Every row gives one point. Each copy is the shape, with its points in the same order, turned, moved and blurred by noise. Some copies are also mirrored. Which?

Shape:
[[ -3  -2 -27]
 [ 56  -7  41]
 [ 33  18  62]
 [ 21 -26  29]
 [-11   1  46]
 [-17 -54 -10]
 [ 19  14  -5]
 [  9  24 -14]]
Copy 1:
[[  0 -32 -24]
 [ 52  40   8]
 [ 36  64 -13]
 [ 18  19  19]
 [-10  43  -5]
 [-22 -22  30]
 [ 20  -6 -31]
 [ 15 -10 -46]]
Copy 1 is: only turned
Copy 2, 8 rows:
[[ 21  -5  -4]
 [-21  16  75]
 [-39  38  53]
 [-30 -12  44]
 [-44  20  18]
 [-22 -44  -4]
 [ 11  15  25]
 [  9  23  12]]
Copy 2 is: only turned
Copy 3, 8 rows:
[[  9 -21  -5]
 [ 30  27  72]
 [ 20  58  52]
 [  0   6  57]
 [-20  36  30]
 [-37 -38  32]
 [ 25   5  14]
 [ 25   6  -5]]
Copy 3 is: only turned

Shape:
[[ -16   11    9    0]
 [ -18   22   19  -18]
 [ -19  -18 -115  -34]
 [  43   26    7  -25]
 [ -23   23   -1  -33]
 [   8  -24    6    8]
 [ -16   15  -39    1]
 [   6   36   11   -8]
 [   4   30   19  -38]]
Copy 1:
[[-17  -4  -8  17]
 [-22  -5  19  12]
 [ 18  42 -68 -80]
 [ 34   2  35  13]
 [-24  10  11 -13]
 [ 13 -32 -25  14]
 [ -1  24 -29  -5]
 [  4  12  24  25]
 [ -3   0  40  -2]]
Copy 1 is: only turned
Copy 2 (9 x 4):
[[ -23   -4    4    1]
 [ -42    4    6   -5]
 [  -5  -14 -116   46]
 [ -10    7  -24  -58]
 [ -49    2  -22   -2]
 [   7  -33   -5  -12]
 [  -4   10  -36   21]
 [ -23   19   -3  -20]
 [ -45    6  -10  -34]]
Copy 2 is: only turned
Copy 3, 9 rows:
[[ -28   17    2  -15]
 [ -28   25    3  -37]
 [ -85    4 -111    4]
 [  22   22  -32  -39]
 [ -39   25  -14  -47]
 [  -9  -20   -7    2]
 [ -44   23  -39    6]
 [  -4   41   -7  -26]
 [  -8   27  -14  -57]]
Copy 3 is: only turned
Copy 4 (9 x 4):
[[  -7    1   14  -18]
 [   4   -4   20  -48]
 [  30  -22 -111   -8]
 [  58   12   26  -25]
 [   6  -13   -7  -51]
 [   1  -14   10   17]
 [  -3   17  -35  -24]
 [  19   22   18  -30]
 [  33   -5   25  -52]]
Copy 4 is: only turned

Shape, 12 rows:
[[-32  43  58  -2 -18  16]
 [  4 -17   6  22  -1 -15]
 [ 50 -16 -15 -17 -18  21]
 [-52   9  35  47 -48   1]
 [ 18 -37 -17  -9  43 -31]
 [-25   6  36  40   5  13]
 [-30  49  29  32 -21  14]
 [  6 -25  33  52  16   5]
 [-28   9  55  17   4  12]
 [-13   7 -17 -21 -13  52]
 [ 47 -55 -12 -27   2 -13]
 [ 55 -22 -25   5  22 -23]]
Copy 1 (12 x 6):
[[-24   9  85 -26  -6  -5]
 [ 10  25   6  14   6   1]
 [ 14  30 -32 -48  -5 -13]
 [ 30   6  81  16 -30  20]
 [-25  27 -43  26  24  -6]
 [ -4  39  55   8   2  21]
 [  5   5  76 -20   5  27]
 [ 10  67  29  22  11   9]
 [-21  36  65   2  -4   2]
 [-19  14   8 -51 -36  33]
 [  1  32 -56  -7  -5 -34]
 [  9  32 -49  -4  35  -7]]
Copy 1 is: mirrored
Copy 2, 12 rows:
[[-14  55  38  16   5  55]
 [ -6 -11 -16  28  -2   5]
 [ 38 -12   5  -6 -38 -28]
 [-27  66 -34  43  -5  50]
 [-17 -64  -1  11   6 -28]
 [-11  12  -9  32  -8  61]
 [ -4  52  -9   5   8  59]
 [  3 -23 -21  52 -13  41]
 [-24  21  18  37  -7  54]
 [ -7  19   6 -33 -52  18]
 [ 10 -43   8  21 -30 -47]
 [ 24 -56 -14   4   4 -26]]
Copy 2 is: only turned
Copy 3 (12 x 6):
[[ 22 -31  28 -26 -28 -73]
 [  6  22  27   1  12  -2]
 [ 23  26  -2 -62  34  16]
 [ 20  31  33   4 -48 -70]
 [ -9   2  16  13  31  48]
 [ 33   6  31  16   2 -50]
 [ 13   4   5  -8 -14 -84]
 [ 36  15  55  20  27 -16]
 [ 33 -21  39   2  -7 -47]
 [ 55   0 -35 -34  -2 -18]
 [ 10  18  20 -40  29  60]
 [-10  20  14 -14  59  28]]
Copy 3 is: mirrored
Copy 4, 12 rows:
[[ 38   0  20  48   3  67]
 [ -6 -19  -3  20  11 -14]
 [-19 -37 -13 -19 -42  10]
 [-13 -18  39  62  40  41]
 [ 11  11 -23 -15  -9 -53]
 [ 20 -19   6  31  42  24]
 [  4  -2  -4  55  29  65]
 [ 17 -42  -2  17  36 -11]
 [ 43 -17  18  31  25  33]
 [-12   6   7 -30  -8  55]
 [ -9 -24   1 -27 -51 -40]
 [-10 -22 -48  -8 -24 -39]]
Copy 4 is: only turned
